Each point is reached from the start by the listed moves, each made once or not at all, plus a little noise. Say if it took an odd or an even number of moves. Then give how often each move was made.

Moves:
(1): .21,.07,-.25,.10
(2): .05,.36,.05,-.12
(3): .32,.07,.10,.19
Start: .14,.05,.03,.24
Points:
.67,.18,-.13,.53 => even (1, 0, 1)
.72,.55,-.06,.42 => odd (1, 1, 1)
.52,.48,.18,.31 => even (0, 1, 1)

Moves:
(1): .29,.03,.10,-.16,-.11,.11,.00,-.01,-.06,-.23,.00,.02,.10,.14,.05
(2): .03,.06,-.04,.02,.07,.03,.18,.01,.00,-.03,-.08,.00,-.06,.05,-.13
(3): .21,-.14,.32,-.20,.19,-.03,-.03,.04,.08,.19,-.05,.15,-.20,.18,.08
(4): -.01,.11,.05,.29,-.22,-.06,.03,.04,.05,-.09,.13,-.16,-.22,.08,-.10
(5): .10,-.23,.06,.02,.35,-.04,-.01,-.22,.04,.03,.05,.10,.02,.17,-.01
(6): .02,.10,-.06,-.03,.10,.16,-.13,.08,-.07,.05,.09,.05,.03,.08,.06
(7): .14,-.17,.01,-.02,-.13,-.01,.19,-.02,-.12,.02,.08,.32,-.20,.10,.04
(8): .01,.01,.05,.14,.02,-.14,.15,.17,-.03,-.01,.02,-.01,.08,-.05,.06
(9): .11,.11,-.10,-.15,-.18,-.08,-.15,.16,.21,-.03,.11,.18,.12,.20,-.11
(10): .24,.09,.11,.39,-.06,.01,-.16,-.09,-.02,.38,-.08,-.06,.14,.11,.05
(11): .08,.20,.01,-.14,-.07,-.08,-.10,-.06,-.08,.04,.13,.03,.05,.05,-.02
(12): .12,.01,.15,.22,.11,-.09,-.15,-.03,-.05,-.07,-.14,.19,-.15,-.07,-.08
Start: .02,.13,-.07,.22,.00,.29,-.03,-.27,-.12,.27,.21,.17,-.02,.00,.00
Points:
.74,.13,.14,.91,-.03,.21,-.38,-.31,-.09,.53,.46,.78,-.27,.69,-.14 => odd (0, 0, 0, 1, 1, 1, 1, 0, 1, 1, 0, 1)
.94,.05,.61,.85,.24,-.02,-.09,-.59,-.20,.77,.27,.69,-.62,.69,-.15 => even (0, 1, 1, 1, 1, 0, 1, 0, 0, 1, 1, 1)
.80,.43,.16,.57,-.19,.25,-.30,-.22,-.03,.30,.03,.47,.15,.46,-.22 => odd (1, 1, 0, 0, 0, 0, 0, 0, 1, 1, 0, 1)
.64,.51,.33,.01,-.06,.40,-.05,-.17,-.20,.20,.40,.24,-.33,.59,-.02 => even (1, 1, 1, 1, 0, 1, 0, 0, 0, 0, 1, 0)

Moves:
(1): -.05,-.16,-.04,-.07,.09,.02,-.12,.07,-.07,-.02,.16,-.20,.17,-.17,-.04,-.11,-.11,.01,.02,.13,.09,-.07,-.14,.04,-.14
(2): -.07,.09,-.07,.02,.05,.14,.00,.05,-.13,.03,.14,.01,-.05,.10,.01,.08,.04,.01,-.04,-.02,-.14,-.01,.21,.13,.03
(3): .04,.04,-.06,-.01,-.03,-.09,.10,.04,.02,.05,-.11,-.07,-.06,-.02,.03,-.13,-.01,-.03,-.04,.11,-.03,.00,-.05,-.08,.16
(4): .07,-.08,.09,-.06,-.03,.09,.04,.20,.01,-.17,-.17,-.03,-.09,-.10,.08,-.10,.02,.01,.04,.12,.07,-.09,.12,-.07,.02
(5): .00,.02,.10,-.04,.18,-.08,-.01,.11,.07,.07,.12,.11,.02,.03,-.01,-.04,-.05,-.06,-.06,-.01,-.06,-.07,-.02,-.02,-.08
(6): .00,.03,.15,-.10,.04,-.03,-.13,-.03,.02,.09,.01,-.04,.05,.02,-.09,-.02,.12,.05,.05,-.01,-.09,-.01,.04,-.06,-.01
(7): -.06,.09,-.06,-.30,.08,-.02,.12,.02,-.11,.08,.18,-.03,-.10,-.03,-.01,.07,.11,-.05,.03,-.10,.09,-.14,.00,-.04,-.07
(8): -.03,-.12,.01,-.26,.06,-.18,.08,.03,.05,.06,.00,.13,.02,-.06,-.12,.01,.02,-.17,.11,.08,.08,.14,-.02,.00,.00
(9): -.09,-.04,.05,-.02,.02,.01,.13,-.10,.06,.03,.02,.04,.01,-.03,-.05,-.14,.10,.13,.06,.11,-.18,-.07,-.07,-.16,.00
(10): .01,.13,.09,.00,.05,-.14,.03,-.02,-.14,.07,-.03,-.04,.01,-.03,-.04,-.01,-.10,.01,-.02,.00,-.02,.06,.21,-.07,-.07
(11): .10,-.07,-.02,.14,.00,-.06,-.02,-.01,-.06,-.06,-.04,.00,-.06,.03,.04,-.09,.13,-.09,-.08,-.11,.05,-.04,-.05,-.16,.15
(12): .00,.02,.05,-.13,-.03,-.07,-.02,.03,-.10,-.07,-.10,-.02,.13,-.18,.06,.08,-.13,-.01,.07,.01,-.06,.04,-.02,.12,-.10
(13): -.07,-.02,-.08,-.03,-.03,.01,-.09,.08,-.15,.13,.05,.01,.19,.04,.06,.09,-.01,.04,.04,-.02,.12,-.02,-.01,.00,-.03
(14): .06,.02,-.12,.09,-.04,-.05,-.04,-.02,.16,-.08,.05,.04,.07,.00,.04,.08,.00,.00,.12,.14,-.01,-.06,-.04,-.03,.02
(15): -.10,-.04,-.02,.09,.26,.14,.03,.02,.03,.18,.19,-.09,-.12,.00,.00,.07,.11,-.09,.14,.06,-.02,.01,-.09,-.12,-.08
(16): .01,.05,.00,-.05,.07,-.03,.00,.05,.07,.06,.01,.09,.02,-.16,-.15,.03,-.03,-.05,.01,.11,.03,-.04,-.01,.00,.03
(17): -.11,.05,-.03,-.03,.08,-.10,-.07,.02,-.03,-.24,-.20,-.05,.00,.02,-.09,.11,-.03,.02,-.07,.21,-.02,-.03,.03,.02,-.05
(18): .24,-.29,.10,.10,.02,-.11,-.02,-.18,.02,.05,.09,-.02,.05,.03,-.05,-.01,-.07,.13,.03,.02,-.01,-.04,.02,.08,.20
(19): -.09,.13,-.10,-.01,.09,.00,-.16,-.19,-.07,-.08,-.03,.02,-.01,.02,.08,-.01,-.08,.02,.06,.05,.03,-.13,-.07,.14,-.12
(20): .06,.00,-.02,-.11,-.08,.01,.12,-.01,.01,.00,.07,.12,-.09,-.06,.07,-.02,.10,-.13,-.11,.13,.12,.02,-.04,-.05,.01
(21): .13,-.04,-.15,-.05,.04,.02,.05,.05,.03,.06,-.03,.03,.13,.01,.14,.01,.13,-.07,.02,-.08,.13,.04,.00,.07,.06
(22): .01,.12,.01,.03,-.02,-.01,.00,.12,-.07,-.02,.14,.00,-.03,.01,-.01,-.06,.01,.06,.00,-.02,.19,.12,-.13,.02,.00
(23): -.20,.23,.12,-.13,.10,.15,.10,-.03,.00,.05,.02,.05,.06,.02,.05,.07,.05,-.19,-.09,-.05,.07,.05,.10,.06,.11
(24): -.21,-.02,-.03,.18,-.01,-.02,.09,.05,.18,.00,.01,.12,-.05,.01,-.02,.03,.11,-.12,-.01,.09,.08,-.10,-.03,.09,-.03
Start: -.01,-.28,-.05,-.04,.02,-.21,-.07,.03,-.16,.12,-.07,-.05,-.14,.18,.13,.16,.06,.12,-.05,.16,-.02,.02,.20,.01,.07
Points:
-.26,-.10,.01,-.44,.42,-.51,-.20,-.18,-.48,.42,.47,-.12,.35,.13,.01,.00,.06,.19,.22,.69,.08,.01,.25,.08,.27 => odd (1, 1, 1, 0, 0, 1, 0, 1, 1, 1, 0, 0, 1, 1, 0, 0, 0, 1, 1, 0, 0, 1, 1, 0)
-.03,-.34,.15,.16,.39,-.50,-.09,.17,-.02,.60,.64,.16,.00,.21,.10,.27,.29,.01,.19,.54,.27,-.06,.06,-.17,.04 => even (0, 0, 0, 0, 1, 1, 0, 0, 0, 1, 0, 0, 1, 1, 1, 0, 0, 1, 0, 1, 0, 1, 0, 1)
.37,.01,-.11,-.18,.38,-.80,-.25,.00,-.45,-.01,.02,.03,.02,.15,.31,.09,.14,.04,-.13,.63,.07,-.05,.29,.13,.27 => even (0, 1, 1, 0, 1, 1, 0, 0, 0, 1, 1, 1, 0, 1, 0, 0, 1, 1, 1, 1, 1, 1, 0, 0)
.04,-.18,-.01,-.20,.68,-.39,-.14,.15,-.19,.17,.23,-.05,.37,.05,.03,.36,-.07,-.06,-.13,.64,.05,-.19,.53,.32,.15 => even (1, 1, 0, 0, 1, 0, 0, 0, 0, 1, 0, 0, 0, 1, 0, 1, 1, 1, 0, 0, 1, 0, 1, 0)
-.01,-.31,.00,-.76,.54,-.73,.35,-.29,-.32,.58,.21,.07,-.28,-.34,-.04,.13,.10,-.10,.28,.71,.00,-.10,.05,-.19,.02 => odd (0, 0, 1, 0, 0, 0, 1, 1, 1, 1, 0, 1, 0, 0, 1, 1, 0, 1, 1, 1, 0, 0, 0, 0)
-.16,-.32,.19,-.44,.35,-.39,.11,.30,-.34,.07,.35,-.05,-.20,-.24,-.23,.02,.34,.21,-.05,.94,.20,-.38,.39,-.04,-.01 => odd (1, 1, 0, 1, 0, 1, 1, 0, 1, 1, 0, 0, 0, 0, 0, 1, 1, 1, 0, 1, 0, 1, 0, 1)
